Each row of a before or after table is a point. One or more steps were done to the points. Then noise was added and the rows were shuffled. The steps act on columns, c1 being the first. Write out the steps. A step turns or swaps two columns, mirrors them in a line or flattens them onto one, adds a multiple of one to another, or multiplies or shifts one. Angles are multiples of 10 degrees, from the lower column toward the higher: turns from -170 to 170, lines from 10 to 170 but not 90. Use the fewest steps. Two steps may share a column if one is a turn and the other turns, adds or multiplies; they go together, in the order done. Otherwise the lowest column goes first.

Before:
[0.018 -0.065 -0.021]
[0.037 0.077 -0.001]
[0.012 -0.047 0.034]
[-0.080 -0.017 0.068]
[-0.074 -0.056 -0.007]
[-0.038 -0.018 0.001]
[-0.100 0.010 -0.025]
[0.026 -0.078 -0.007]
[-0.050 0.019 -0.008]
[-0.037 -0.025 0.017]
After:
[-0.012 -0.077 -0.021]
[-0.014 -0.066 -0.059]
[-0.095 0.009 -0.078]
[-0.010 -0.049 0.105]
[-0.048 -0.016 0.000]
[-0.084 -0.011 0.203]
[-0.041 0.019 -0.027]
[0.076 0.076 0.001]
[-0.049 -0.019 0.049]
[-0.104 -0.055 -0.018]
Steps: add 0.5 times c2 to c1; multiply c3 by 3

Before, 8 rows:
[0.089 0.054 0.031 -0.018 0.070 -0.043 0.014 -0.044]
[0.080 -0.043 0.022 -0.030 -0.042 0.020 0.029 -0.021]
[0.007 -0.015 0.017 -0.026 -0.058 0.028 -0.019 -0.053]
[-0.020 -0.051 0.038 -0.005 0.071 0.007 0.034 -0.014]
[-0.008 0.017 0.036 -0.001 -0.007 -0.046 0.052 -0.020]
[-0.050 0.049 -0.017 -0.005 0.052 0.010 0.059 0.006]
[-0.021 0.032 -0.036 0.042 0.011 -0.008 0.034 -0.061]
[0.032 0.054 -0.048 0.004 0.020 -0.177 -0.023 -0.009]
After, 8 rows:
[-0.030 0.033 -0.001 0.102 0.071 -0.001 0.070 0.013]
[-0.029 -0.053 0.080 0.057 0.010 -0.004 0.069 -0.014]
[-0.002 -0.020 -0.048 0.035 0.040 0.024 -0.039 -0.049]
[0.079 0.060 0.076 0.041 0.040 -0.031 0.029 -0.020]
[-0.061 0.047 0.043 0.054 0.006 0.017 0.119 0.031]
[0.069 -0.047 -0.030 0.031 0.006 0.012 0.059 -0.040]
[-0.018 0.023 0.005 0.058 0.009 -0.044 0.104 -0.043]
[0.024 0.084 0.005 0.065 0.028 -0.162 -0.043 0.047]
Steps: shift c1 by -0.010; turn c2 and c6 by 10 degrees; turn c3 and c5 by -70 degrees; turn c5 and c8 by 70 degrees; shift c4 by 0.060; multiply c7 by 2

Before, 11 rows:
[-0.020 0.087 0.042 0.035 -0.069 -0.022 0.041 -0.018 0.055 -0.057 0.006]
[0.014 -0.006 0.044 -0.009 -0.076 0.026 -0.001 0.045 -0.008 0.017 -0.006]
[0.025 0.036 0.010 -0.037 0.032 0.051 0.007 -0.030 0.067 0.049 -0.040]
[-0.040 0.060 -0.061 0.061 0.037 0.023 0.047 0.025 -0.020 -0.019 0.042]
[-0.003 0.042 0.039 0.020 0.040 -0.031 0.082 0.052 -0.037 -0.026 -0.053]
[0.007 0.071 -0.070 -0.013 -0.077 -0.022 0.071 0.036 0.010 -0.043 -0.009]
[0.005 0.019 -0.083 0.007 0.049 0.050 0.038 0.070 0.014 -0.073 0.053]
[-0.056 -0.018 0.031 0.032 0.023 -0.032 0.065 0.080 0.024 0.015 -0.068]
[-0.078 0.007 0.042 -0.049 -0.019 0.066 -0.017 0.035 -0.050 -0.073 -0.026]
[0.025 -0.009 0.033 0.055 0.024 0.076 -0.001 -0.041 0.078 0.031 -0.076]
[0.001 0.083 0.006 -0.009 0.024 0.086 -0.003 0.067 -0.016 0.004 -0.024]
After, 11 rows:
[0.058 -0.019 -0.002 0.041 0.024 -0.028 0.072 0.013 0.028 0.036 -0.095]
[0.007 0.042 -0.026 0.034 -0.039 -0.026 0.084 0.024 0.037 -0.018 -0.062]
[-0.039 0.021 0.074 0.024 0.016 0.052 0.035 -0.076 0.043 -0.058 -0.032]
[0.093 0.013 -0.003 0.061 -0.046 0.067 -0.016 0.001 -0.020 -0.052 0.004]
[-0.006 0.079 -0.005 0.053 -0.014 0.092 0.000 -0.001 0.028 0.031 -0.050]
[-0.029 0.072 0.055 0.029 0.013 -0.019 0.078 -0.006 -0.076 -0.029 -0.026]
[0.005 -0.018 -0.042 0.040 -0.007 0.024 -0.001 -0.017 -0.083 0.038 -0.018]
[0.017 0.056 0.067 -0.047 -0.023 0.023 0.050 -0.042 0.030 0.000 -0.042]
[0.026 0.085 -0.033 -0.037 0.057 -0.028 0.051 -0.001 -0.072 -0.035 -0.007]
[-0.016 0.042 -0.014 0.023 0.080 0.051 0.000 0.051 0.028 0.073 0.022]
[-0.009 -0.014 -0.050 -0.032 0.077 0.074 -0.005 0.081 0.025 0.057 -0.031]
Steps: turn c1 and c3 by -160 degrees; turn c8 and c11 by 120 degrees; turn c4 and c11 by -140 degrees; swap c5 and c9; shift c10 by 0.020

Before:
[0.024 0.065 -0.027 0.072 -0.067 0.011 0.055 0.047 -0.035 -0.024 0.089 0.001 0.024 0.019 0.001 -0.080 0.010 0.017]
[-0.013 -0.015 -0.045 -0.029 0.062 -0.034 0.025 -0.026 -0.042 -0.038 -0.012 -0.101 -0.023 -0.073 0.052 0.044 0.064 0.003]
[-0.042 -0.057 0.051 -0.037 -0.017 -0.044 0.027 -0.012 -0.037 -0.030 -0.024 -0.022 -0.006 0.002 0.013 0.048 0.020 -0.052]
[-0.088 0.003 -0.021 0.042 0.001 0.051 -0.062 0.017 0.035 0.019 0.026 -0.024 0.005 -0.017 0.071 0.032 -0.012 0.010]
[0.000 -0.029 0.003 0.063 -0.003 0.030 0.009 0.082 0.034 -0.054 -0.017 0.037 -0.048 -0.001 0.061 0.053 -0.059 -0.049]
[-0.053 0.020 -0.025 0.071 0.067 -0.008 0.016 -0.053 0.044 0.056 -0.007 0.022 0.090 -0.004 -0.066 0.042 0.026 0.052]
[-0.024 -0.033 -0.013 -0.044 0.012 0.056 0.052 -0.061 -0.017 -0.002 0.040 -0.095 0.011 0.002 -0.021 -0.080 -0.046 0.056]
[0.012 -0.002 0.030 -0.017 0.003 -0.027 0.014 0.024 -0.019 -0.033 0.001 0.022 0.002 0.037 -0.061 -0.040 0.054 -0.074]
[-0.053 0.027 -0.030 0.050 0.069 0.001 -0.022 -0.007 -0.002 -0.059 -0.043 -0.038 0.069 -0.014 -0.020 -0.026 0.030 0.004]
[-0.004 -0.067 -0.050 0.017 -0.052 0.085 0.027 -0.028 0.035 0.011 -0.011 -0.082 0.034 -0.009 0.058 0.035 -0.010 0.028]
[-0.066 -0.052 0.088 0.058 -0.016 0.071 -0.017 -0.054 0.019 -0.062 0.043 0.014 0.043 0.003 -0.002 -0.020 0.067 -0.030]
After:
[0.015 -0.051 -0.048 -0.032 0.026 -0.026 0.088 -0.013 -0.043 -0.022 -0.020 -0.013 -0.018 -0.014 -0.015 0.052 0.047 -0.099]
[0.052 -0.031 0.017 -0.038 -0.018 0.024 -0.013 -0.061 -0.025 0.016 0.037 -0.089 0.003 -0.010 -0.012 -0.082 -0.005 0.153]
[0.050 0.014 0.003 0.051 -0.008 0.019 -0.072 0.023 0.025 -0.061 0.030 -0.025 0.000 -0.011 0.034 0.043 0.069 -0.006]
[-0.055 -0.011 -0.036 -0.014 -0.001 -0.008 0.106 0.024 -0.018 0.045 0.001 0.023 0.005 0.027 -0.063 -0.043 0.011 -0.153]
[0.004 0.022 0.026 0.054 -0.073 -0.007 -0.020 -0.015 -0.003 -0.004 -0.042 -0.035 0.062 -0.006 -0.058 -0.026 0.059 0.000]
[-0.013 0.049 0.036 0.066 0.061 0.005 0.023 0.046 -0.030 -0.008 0.086 0.006 0.028 0.034 -0.017 -0.077 -0.013 0.071]
[0.003 0.018 0.015 0.071 -0.062 -0.009 -0.045 -0.063 0.039 0.081 -0.012 0.014 0.088 -0.004 0.036 0.037 0.053 0.114]
[-0.052 0.008 0.032 -0.033 -0.064 -0.011 0.013 -0.028 -0.037 -0.067 -0.013 -0.101 -0.018 -0.079 -0.014 0.049 0.046 0.020]
[0.052 -0.031 -0.004 0.069 0.001 0.019 0.065 0.081 0.031 -0.082 -0.019 0.039 -0.051 -0.013 -0.042 0.053 -0.028 -0.100]
[0.006 -0.066 0.047 0.020 0.047 0.037 -0.003 -0.020 0.027 -0.051 -0.009 -0.078 0.034 -0.037 0.026 0.039 -0.008 0.070]
[-0.032 -0.039 -0.082 0.069 0.031 0.031 0.017 -0.054 0.026 -0.018 0.037 0.008 0.052 -0.018 -0.062 -0.018 0.080 -0.077]
Steps: mirror c1 and c17 in the line at 120 degrees; turn c2 and c14 by 20 degrees; turn c3 and c5 by 170 degrees; multiply c6 by 0.4; multiply c18 by 2.5; turn c7 and c18 by 30 degrees; turn c10 and c15 by 70 degrees
